Each row is a point. Any point is a mix of the corners, with weights that add up to 1. It lies inside the corners' shape when no weight is negative. Say inside or outside, and name the corners with a negative weight.
In the rows, 128 means zero.

Corners:
(1): [ 83 137]
(2): [148  59]
(3): [123 163]
Points:
[108 149] => inside
[128  96] => inside
[ 87 135] => inside
[ 87 135] => inside
[ 88 135] => inside
[114 150] => inside
[ 81 150] => outside (2)
[107 132] => inside
[125 144] => inside

Corners:
(1): [171 169 126 148 139 154 122  77 197]
(2): [122 132  89  98 129 121 118 134 168]
(3): [125 160 123  81 166  86 175 110 138]
(4): [155 178 174 154 148 145 102 139 161]
(5): [122 149 104 150  88 115 149  95 124]
(6): [174 115  89 113 160 159 118  87 131]
(7): [131 124  94 166 138 168 181 128 170]
(8): [144 149 187 158 167 117  85 111 196]
(9): [192 104  94 114  82 114 143 102 115]
(10): [108 131 176 125 125 171 124 136 185]
Points:
[146 139 111 132 127 123 130 108 150] => outside (10)
[125 157 140 138 155 144 128 121 179] => outside (9)
[137 146 160 136 146 121 136 126 142] => outside (1, 2)
[142 151 142 128 152 119 126 109 170] => inside
[197 119  76 104 172 121 120  84 174] => outside (4, 5, 10)
[150 155 147 117 128 108 105 114 163] => outside (6, 7)

Corners:
(1): [141 182 108 137  92 128 123 186 138 129 130 129 108 127  66  81  65 129]
(2): [131 117 151 189 106 126 162 106  88 125 156  96 130 104 146 152  96 134]
(3): [160 139 120  83 155  82 113  97 169 116 152 162 138 142 194 125  57 156]
(4): [ 72 119  96 179  87  85 117 142 183 117 167 159 156 116 156 115 101 133]
(5): [ 96 151 174 155 125 129 134 200 130 104 108 115 157 154 112 154 167 164]
(6): [118 172 120 128 109 147 137 177 137 172 147 127 164 149 175 153 124 129]
(7): [140 112 122 111  79  82 108 113 187 152 129 206 103 115 132 123  68 152]
(8): [124 129 185 161 137 105 137 119 183 147 226 139 125 182 127  98 134 134]
(9): [128 161 190 145 118  95 127 146  93 127  92 188 144 155 140  57 136 154]
(10): [181 141 136 141  95 169  91  99 141 107 160 116 125 110 162 126 138 102]
(11): [102 144 170 118  99 156 108 227 123 104 161 120 128 121 207 132  98 128]
(12): [ 79  94 151 121 102 149 169 184 136 128 167 106 182 142  98 120 122 159]
(13): [112 123 118 138  92 125  81 202 121 148 168  75 173  69 169 198  58  86]
(14): [146 130 157 145 123 118 140 138 154 165 162  79 130 122 166 131 175 142]
(15): [100 141 170  95 111 118  98 131 119 150 136 101 132 148 166 133 107 183]
(16): [131 128 130 166 121 151 140 111 123 140 173 139 155  67  87 143 134 182]
(17): [123  84  89 124 119 141  62 167 111 159 126 139 122 120 211 167 128 141]
(18): [103 162 166 108 126 115 158 111 114 110 149 139 107 132  89  85 146 131]
(19): [ 91 123 137 115 149 147 140 125 185 145 136  98 133 113 112 132  68 130]
Points:
[127 131 134 125 113 120 120 128 140 139 155 141 130 121 149 118 102 138] => outside (5)
[133 133 138 142 117 115 130 131 145 142 148 128 136 124 136 124 119 138] => outside (11, 15)
[116 134 114 140  88 135 112 149 146 146 129 122 121  92 134 151  99 134] => outside (3, 8, 9, 12)
[114 126 156 152 123 138 130 146 120 135 164  99 158 128 165 143 131 145] => outside (1, 7, 18)
[126 122 137 139 128 118 127 106 143 149 177 121 148 120 154 128 111 137] => outside (1, 5, 7, 11)

Corners:
(1): [ 78 175 156  72  99 121 111 127  73 116 162 125 100 118  98 131 125  70
 114  92]
(2): [149  86 110 140 177 166 135 142 115 162  85 138 172 137 191 149  90 105
 124 135]
(3): [175 117  68 125 164 177 122 176 118 117 163 163 189 109 107 143 136 131
 162 152]
(4): [126 169 107  62  89 159  66 184 108 140 161  88 152 105 116 146 126 141
 104 174]
(5): [133 153 129 139 152  95 176 124 126 173 114 151  90 157 175  84  94 104
 192 151]
(6): [ 84 134 154 137  92  97 158  76 100 126 137 119  79 197  97  87 125 120
 157 106]
(7): [117 158 119 119 150 156  93 188 120 148 166  94 133 129  88 144 175 123
  92 148]
(8): [126 175 144 162 110 110 158  72 134 186 110 125 120 159 139 118 132 138
 183  90]
(9): [150  99 111  97 175 151 121 156 103 107 133 138 195  66 115 154 141 153
  95 177]
(10): [143 102 186 163 121  93 149 138 162 198  91 119 119 146 106 103 111  99
 164 100]
(11): [124 118  76 122 147 143 149 191 129 108 127 132 172  98 115 198 107 152
 118 160]
(12): [117 122 142 160 152  79 130 104 214 159 128 127  91 173 162 114 128 106
 165  88]
(13): [134 124 146 132 103 105 160  98 111 155 190  92  97 116  84 113 112 102
 126  91]
(14): [139 181 150 127  86  71 151 114 137 133 103  98  98 163 107  99 146  68
 115 114]
(15): [186 113  63  89 160 143  87 169  81 118 160 183 160  95  83 186 119 157
  89 179]
(16): [107 117 141 129 142  74 178 154 169 214  99 143 108 198 209 123 154 137
 161  59]
(17): [148 182 160 108  83 141 126 144 107  91 154 117 101 118 110 111 143 144
  95  95]
(18): [164 111 107 154 198  69 130 161 121 135 107 134 195 165 129 141 110 142
 159 126]
(19): [167 123  27  67 190 144 102 187 119  84  99 145 185  67  76 128 107 157
  88 160]
(20): [113  83  64 162 134 124 117 148 125 151 136 126 150  94 155 136 116 153
 155 133]
(21): [108 145 143 186 126  94 173 146 169 186 107 179 158 201 152  89  88 129
 167 109]
Points:
[136 141 138 117 130 116 132 140 124 138 123 128 140 138 113 133 127 124
 113 121] => outside (3, 5, 20)
[125 151 120 118 112 125 124 136 120 128 149 127 122 125  93 120 128 125
 124 138] => outside (2, 16, 18)
[130 135 101 143 139 138 136 134 153 143 100 130 144 130 128 107 116 123
 151 152] => outside (1, 13, 15, 16, 17, 18)
[128 113 125 117 173 117 153 152 130 126 123 120 139 143 116 124 132  78
 140 126] => outside (4, 8, 15, 17, 20, 21)
[137 118 111 130 149 114 133 139 132 144 126 140 146 135 129 131 117 126
 146 128] => outside (7, 17)
[125 133 109 113 135 122 130 145 126 134 137 133 127 132 131 131 127 123
 124 125] => outside (8, 10, 18)
[142 126 113 134 143 123 137 142 130 148 127 132 143 134 129 130 121 133
 137 133] => outside (1)
[141 130 122 131 149  98 150 133 126 145 112 149 133 132 140 125 106 121
 141 115] => outside (3, 4, 6, 7)
[135 159 103 116 136 142 114 143 116 122 139 120 153 110 122 118 121 122
 123 143] => outside (6, 10, 11, 15, 16)

Corners:
(1): [124 124 119 129 128 116 123 127 101 123 118 111 114 151 164 121  99 116
 118 133]
(2): [145 143 109 112 113 114 128 149 102 109 114 131 181 142 154 143 128 123
 104 126]
(3): [126 121 131 130 111 159 133 143 103 115 172 137 124 183 132 121 118 124
 175 116]
(4): [113 125 116 118 133 162 149 131 155 112 107 140 145 122 138 103 145 166
 118 111]
(5): [143 110 132 156 140 139 164 135 103  95 123 132 132  97   7 142 155 126
 192 177]
(6): [159 120  76 121 119 225 129 135 155 103 134 131 141 117  75  99  96 183
 149  99]
(7): [136 142 120  95 164 110  75 149 117 169 141 146 137 146 145 133 110 119
 115 117]
(8): [119 131 103 114 115 122 127 130 129 178 119 133 115 109 143 121 136 122
 131 142]
(9): [148  97 139 106 111 112 129 147 155 109 120 143 118 129 157 138 135 126
 115 129]
(10): [135 124  82 135 122 122 118 116 136 101 134 135 125 124  94 141 138 125
 123 130]
(11): [133 122 122 129 149 148 159 148 157 125 105 135 156 127 110 131 122 153
 105 155]
(12): [116 128 128 135  98 142 151 116 147 105 134 108 119 120  67 117 128 126
 142 120]
(13): [128 132 145 132  99  97 108 137 125 118 125 108 121 107 154 149 140 124
 131 143]
(14): [132 119 143 126 113 102 109 140 122 142 117 133 142 116 134 105 145 128
 116 157]
(15): [128 111 128 118 112 102 145  88 124 103 136  93 128 122 122 134 157 133
 147 143]
(16): [160 142 130 120 106 109 125 114 145 101 150 119 121 119 153 118 128 122
 124 123]
(17): [122 141 120 103 120 134 142  74 147 195 110 142 109 131 163 153 136 128
 106 134]
(18): [151 117 138 131 106  99 139 138  75 117 158 121 113 145 136 141 129 122
 136 130]
(19): [128 100 140 108 126 132 120 119 122 102 172 146 137 121 159 126 127 121
 129 128]
(20): [108 141 117 107 117 149 125 123 129 127 126 146 117 171 139 120  77 159
 133 125]
(21): [132  73 129 147 110  98 143 133 137 100 117 144 139 114 145 137 139 137
 154 130]
Points:
[136 118 126 123 123 128 132 126 133 121 133 130 127 121 125 128 136 131
 133 133] => outside (2, 20)
[130 121 125 120 117 134 129 127 128 116 137 132 130 130 129 127 124 133
 133 129] => inside
[132 124 118 118 124 134 125 127 132 127 129 134 131 131 132 129 125 136
 133 132] => outside (12, 18)
[133 122 121 120 125 132 132 129 130 124 128 134 132 132 123 125 126 135
 131 132] => outside (13)
[135 120 112 118 134 141 129 132 138 131 128 142 124 127 119 126 118 138
 130 122] => outside (2, 3, 13, 14, 15)
[134 118 115 124 115 131 140 122 141 114 124 128 132 125 131 123 125 139
 123 129] => outside (3, 5, 7, 13)
